Each row of a before or after table is a point. The points were changed in one or more steps. Then noise was added and the rows were shuffled. The steps act on how far a point lies along the listed directions, d1 being the first. What was done? A step turns or swaps two directions, mirrors them in a line or flattens them onto one, adds a multiple of one to another, or multiplies one. Angles are multiples of 10 degrees, from the lower direction toward the higher: turns from -170 to 170, lines from 10 to 170 but not 90. Use the fewest steps. Two steps may share a direction if one is a turn and the other turns, adds or multiplies; they go together, in the order done. Otherwise the lowest direction goes first.

Directions:
(1): [-0.34 -0.18 -0.48]
(2): [-0.51  0.05  0.34]
(3): [ 0.06 -0.59  0.18]
Before:
[[ 0.28  0.38 -0.35]
 [-0.30 -0.13  0.10]
 [-0.57  0.64 -0.67]
 [ 0.41 -0.08  0.44]
 [-0.09  0.28 -0.84]
 [ 0.00  0.23 -0.75]
 [ 0.53 -0.14  0.01]
 [-0.52  0.25 -0.01]
 [-0.29  0.10 -0.26]]
After, 9 rows:
[[ 0.05  0.10  0.31]
 [-0.45  0.08  0.48]
 [ 0.11  0.21  0.63]
 [ 0.44  0.08  0.28]
 [-0.41 -0.04 -0.01]
 [-0.43  0.13  0.56]
 [-0.02 -0.17 -0.55]
 [ 0.28  0.06  0.11]
 [-0.40 -0.15 -0.30]]
Steps: turn d1 and d2 by 140 degrees; multiply d3 by 0

Directions:
(1): [ 0.20  0.00  0.14 -0.60 -0.44  0.44 -0.43 -0.17]
(2): [-0.49 -0.19 -0.44 -0.55  0.31 -0.30 -0.20 -0.09]
Before (14 x 8):
[[ 0.32 -0.21  0.02  0.03  0.14 -0.07  0.29  0.23]
 [-0.34 -0.28 -0.69 -0.26  0.40 -0.48 -0.03 -0.06]
 [-0.09  0.08  0.11  0.32  0.09 -0.20  0.11  0.00]
 [ 0.50  0.15  0.31 -0.19 -0.56  0.25 -0.05  0.01]
 [-0.50  0.00 -0.54 -0.26  0.75 -0.84  0.12  0.03]
 [-0.27 -0.13 -0.64  0.20  0.47 -0.19  0.10 -0.08]
 [-0.62 -0.02 -0.56 -0.24  0.42 -0.30  0.05 -0.31]
 [-0.05 -0.04 -0.34 -0.72 -0.14  0.03 -0.38 -0.52]
 [ 0.05  0.16 -0.13  0.58  0.07 -0.11  0.03  0.07]
 [-0.79 -0.31 -0.47 -0.50  0.52 -0.45 -0.20 -0.12]
 [ 1.03  0.18  0.59 -0.17 -0.76  0.77 -0.10  0.06]
 [-0.38 -0.26 -0.50 -1.04  0.31 -0.12 -0.60 -0.28]
 [ 0.46 -0.04  0.27 -0.03 -0.64  0.78 -0.24 -0.32]
 [-0.19 -0.18 -0.07 -0.73 -0.36  0.07 -0.72 -0.23]]
After (14 x 8):
[[-0.10  0.05 -0.31  0.00  0.05 -0.10 -0.30 -0.05]
 [ 0.19  0.03  0.31  0.46 -0.34  0.04 -0.10  0.02]
 [ 0.72  0.40  0.49  0.45 -0.30  0.16  0.23  0.09]
 [-0.31 -0.27 -0.57 -0.78  0.46 -0.40 -0.12  0.04]
 [-0.37 -0.28 -0.46 -0.21  0.16 -0.03 -0.13 -0.32]
 [ 0.50  0.19  0.71  0.76 -0.36  0.41  0.23  0.10]
 [-0.18 -0.09 -0.23 -0.43  0.03 -0.36  0.03  0.03]
 [ 0.76  0.25  0.55  0.75 -0.22  0.42  0.16  0.04]
 [-0.13  0.02  0.06 -0.04  0.01 -0.15 -0.11 -0.09]
 [ 0.33  0.34  0.31  0.54 -0.31  0.41  0.25 -0.20]
 [ 0.21 -0.25 -0.09 -0.29  0.17 -0.07  0.12  0.17]
 [ 0.43  0.21  0.12  0.40 -0.23  0.14  0.17 -0.27]
 [ 0.38  0.08 -0.12  0.42 -0.11  0.38  0.05 -0.08]
 [ 0.62  0.06  0.17  0.57 -0.33  0.27  0.18  0.03]]
Steps: multiply d1 by 0; multiply d2 by -1

Directions:
(1): [-0.09  0.02  0.55  0.09  0.01 -0.64  0.51  0.04 -0.45  0.11 -0.10 -0.55]
(2): [-0.17 -0.16 -0.48  0.18 -0.56  0.46  0.41  0.18 -0.01  0.30  0.26 -0.56]
(3): [-0.19  0.33  0.02 -0.62 -0.08  0.48  0.26 -0.18 -0.37 -0.60 -0.36 -0.11]
Before, 8 rows:
[[ 0.40 -0.14  0.21  0.37  0.18 -0.62 -0.44  0.00  0.37  0.36  0.21  0.56]
 [-0.13 -0.21 -0.13  0.31 -0.28  0.01  0.28  0.06 -0.07  0.41  0.19 -0.35]
 [ 0.10 -0.11 -0.07  0.28  0.08 -0.25 -0.28 -0.12  0.32  0.17  0.19  0.27]
 [-0.09  0.05  0.29 -0.29 -0.07 -0.06  0.20  0.19 -0.25 -0.24 -0.13 -0.15]
 [ 0.16 -0.05  0.20  0.03  0.33 -0.35 -0.41  0.07  0.07 -0.02  0.01  0.45]
 [-0.17 -0.28 -0.18  0.28 -0.12 -0.12  0.12  0.09  0.27  0.35  0.31 -0.09]
 [ 0.09  0.11 -0.15 -0.16  0.00  0.30  0.00  0.00  0.00 -0.19 -0.14  0.00]
 [-0.21  0.13  0.52 -0.13 -0.18 -0.28  0.29 -0.05 -0.40 -0.11 -0.40 -0.40]]
After:
[[ 0.10 -0.29  0.32  0.47  0.08 -0.73  0.05  0.30 -0.08  0.53  0.24 -0.18]
 [ 0.07 -0.47 -0.28  0.63  0.13 -0.38 -0.35  0.17  0.68  0.65  0.48  0.34]
 [-0.11  0.25  0.25 -0.66  0.01  0.22  0.07  0.07 -0.28 -0.64 -0.31  0.11]
 [-0.14  0.39  0.44 -0.61  0.16  0.17 -0.23 -0.27 -0.24 -0.69 -0.71  0.30]
 [-0.03  0.27 -0.11 -0.34 -0.12  0.49  0.33 -0.09 -0.26 -0.36 -0.27 -0.23]
 [ 0.18 -0.38 -0.01  0.84 -0.03 -0.70 -0.15  0.11  0.40  0.76  0.48 -0.04]
 [ 0.47 -0.62  0.29  1.32 -0.05 -1.35 -0.23  0.35  0.49  1.35  0.72  0.03]
 [ 0.16 -0.25 -0.24  0.38  0.11  0.02 -0.49  0.02  0.46  0.36  0.25  0.52]]
Steps: mirror d1 and d2 in the line at 130 degrees; multiply d3 by 2.5
